Each point is reached from the start by the listed moves, each made once or not at all, plus a little noise. Is the number of moves made odd or even? Then give how often each move was made.

Moves:
(1): [  59    9   -5   88 -104  -13]
(2): [-15 -10 -55 -31   0 -80]
(3): [ -7 -21  -3  16 -13   2]
Start: [-31  32 -14   9  32   1]
Points:
[ 15  32 -77  62 -69 -92] -> even (1, 1, 0)
[-46   3 -73  -5  19 -75] -> even (0, 1, 1)
[-42  21 -67 -23  34 -77] -> odd (0, 1, 0)
[-28  27 -19  11  32   3] -> even (0, 0, 0)

Moves:
(1): [-16 -44   1  13 -14  -4 -10 -11  19   4]
(2): [  4   9 -12  27  17   9  23 -12   0 -32]
(3): [   0   -7  -29   14  -30  -90   -9  -79  -61 -108]
(4): [ 33 -36  -7  19  -6 -40 -22  22 -35 -41]
(5): [  6   6 -14 -12 -25 -28  60  -3 -48 -67]
(6): [ 23  -3 -32 -31  17  31   8 -17  -7  -4]
(7): [-39 -26  22 -54  15  32 -42  31  25  25]
(8): [-12  -1 -11 -13  10  -1 -22  47  56  19]
Start: [ -1 -44 -12  26  40  25 -24  -7 -38  18]
Points:
[ -21 -105   -9  -20   58   16 -114   96    8   18] -> odd (0, 0, 0, 1, 0, 0, 1, 1)
[  31 -121  -71   40   66   20  -51   20   -4  -35] -> odd (1, 1, 0, 1, 0, 1, 0, 1)
[  8 -99 -47 -27  96  54 -80  67  -1 -15] -> odd (0, 1, 0, 1, 0, 1, 1, 1)

Moves:
(1): [ -2  18   4   1   6  18 -18  19 -13 -31  13   3]
(2): [ -5 -12 -43 -23   5  10  20  28 -32 -27 -37 -18]
(3): [  3 -14 -16  -1  34  -3 -13   8  -9  -4  21 -18]
(4): [ 12 -19  11  34 -13  -4  10  16  36   0   3 -11]
(5): [ -8  -7 -30  11  -7   3  -4   9 -39  -1  -9   7]
(6): [ 25 -19   4   2  17  -3  -5  -3 -27 -10   2  37]
(7): [-33  18  16  12  13 -14 -10 -68  20 -67  20  60]
(8): [ 13  -3  26  27  -2  17  36 -17  -4   0   6  12]
(9): [-38  -6  31  43  13  -3   4 -20  -3  45 -41 -10]
(10): [ 23 -16  53 -15 -14 -34 -25   6   4 -29  61   0]
(11): [ -5  24  23 -17   1 -26 -46 -54  21 -19  15 -30]
(12): [-31 -12 -59 -29  -2  43 -41 -19  -8 -19 -23  15]
Start: [ 14   4  26  14 -20  22 -11  22   9  23  -4 -23]
Points:
[ -54   34    9  -20  -12   24 -106 -119   43  -84   11   23] -> odd (0, 0, 0, 0, 0, 0, 1, 0, 0, 0, 1, 1)
[  -9  -51   56   77   34   -8  -51   16  -58 -102   28   25] -> odd (1, 1, 1, 1, 1, 1, 1, 0, 1, 1, 0, 0)
[ -19  -17   38  -26    6   29 -121  -19  -50  -66  -13  -27] -> odd (1, 1, 0, 0, 0, 1, 0, 0, 1, 1, 1, 1)
[ 25 -37  -7  63 -38  50  51  57 -29  -3 -41 -36] -> even (0, 1, 0, 1, 1, 0, 0, 1, 0, 0, 0, 0)
[-32 -67  -9  35 -39  38 -49  40 -31  -3 -50 -39] -> even (0, 1, 0, 1, 1, 0, 0, 0, 1, 1, 0, 1)
[-14  17  33  10  29   8 -25 -80   3 -94  19 -18] -> odd (0, 1, 1, 0, 0, 0, 1, 1, 0, 0, 1, 0)

Moves:
(1): [-12 -12  23   2  18  -7 -19  -6   8  -4   2  -7   8 -23  31   2  16 -11]
(2): [-20  21   4   4 -17   1  13   9   6  14   7   9   8 -30  -1   4 -13  -3]
(3): [ 26 -17 -34  -8  -6 -12 -10   4   5  20 -16   7  12  -3  -6  -6   7  -3]
(4): [  7  18  -8  -2  15  10 -18  22 -27   8  -2  22  -8 -19  -8  -6  10 -29]
(5): [ -6  -1  -5   2  -8   2 -11 -14  -5  -3 -15  -5   1  -7   0  15   5  -5]
(6): [  4 -22  -5  13   4  10  22  15  -1  -5   9 -20  -7  -8  11 -17 -19  -9]
(7): [-15   4  26 -21  -2   3 -15  16  -6 -23   5 -17  15  23   4 -19 -11  -2]
(8): [ 0 -4 16 -5  7 27 -3 -7 34 -4 -4  3  2  4  2 13 -2 -4]
(9): [-10 -15   7   8   0  20   5   0  -2   3  16  11  -6  -2  -5 -17  -5   0]
(10): [-11   5 -11   3 -18 -15  -2  16 -23  16   6  -7  -6  15  16  13   9 -17]
(11): [-27   8   8   3   2  18   5  19  -2  27  -5  -5 -35  -1   3   3  20   3]
(12): [  0  28 -10  16   5  -4   9 -39   7 -18  -9  -3 -11  -8  34 -31   8   9]
(13): [  8   9   2  11  10  21  -7   4   5   3  -6   5  28  -6 -30  -1   3 -13]
(14): [ -4   7   0 -19  25  10 -18 -28  16  25   6   0 -11  -6  -3   6  -6   4]
(15): [ -8 -21 -16 -29   6  -1   6  -4 -12 -11  25  -8  13 -10 -10   6  15  12]
(16): [ 18  10 -21 -10   6   3 -26  18  -3  21  12  14  13  -2  -1  -2 -17  23]
(17): [ 16   6 -12  13 -22 -13 -14  -2  35   4   6  -4   9 -19  -5   8  -9  -5]
(18): [-18   0  -8  -1  19  -7 -32  33  10  12  -4  13   1  24   5   8 -11  -5]
Start: [  9  19  17  -4   8  10 -22   6 -12  19  -8  16  20  15 -13 -29  19  10]
Points:
[ -50   51    1  -32    2   -1 -115   28   41   24   21    4   71  -15
   64  -11   10    4] -> odd (1, 1, 0, 0, 1, 0, 1, 1, 0, 1, 0, 1, 0, 0, 1, 1, 1, 1)
[-103   56   56   -4   58   76  -84   42    5   69    4   14  -31  -19
   80  -55   22  -57] -> odd (1, 1, 0, 1, 1, 1, 1, 1, 1, 1, 1, 1, 0, 1, 0, 0, 0, 1)
[-20  38 -58 -32   9  16 -74 108 -25 121  12  43  54   2 -37  -6  33   7] -> even (0, 1, 1, 0, 0, 0, 0, 0, 0, 1, 1, 0, 1, 0, 1, 1, 0, 1)
[-40  48  11  12  23  40 -96  55  50  47 -38  11  16 -53  59 -57  22 -51] -> even (1, 1, 1, 1, 1, 1, 1, 1, 0, 0, 1, 1, 0, 0, 0, 0, 1, 1)
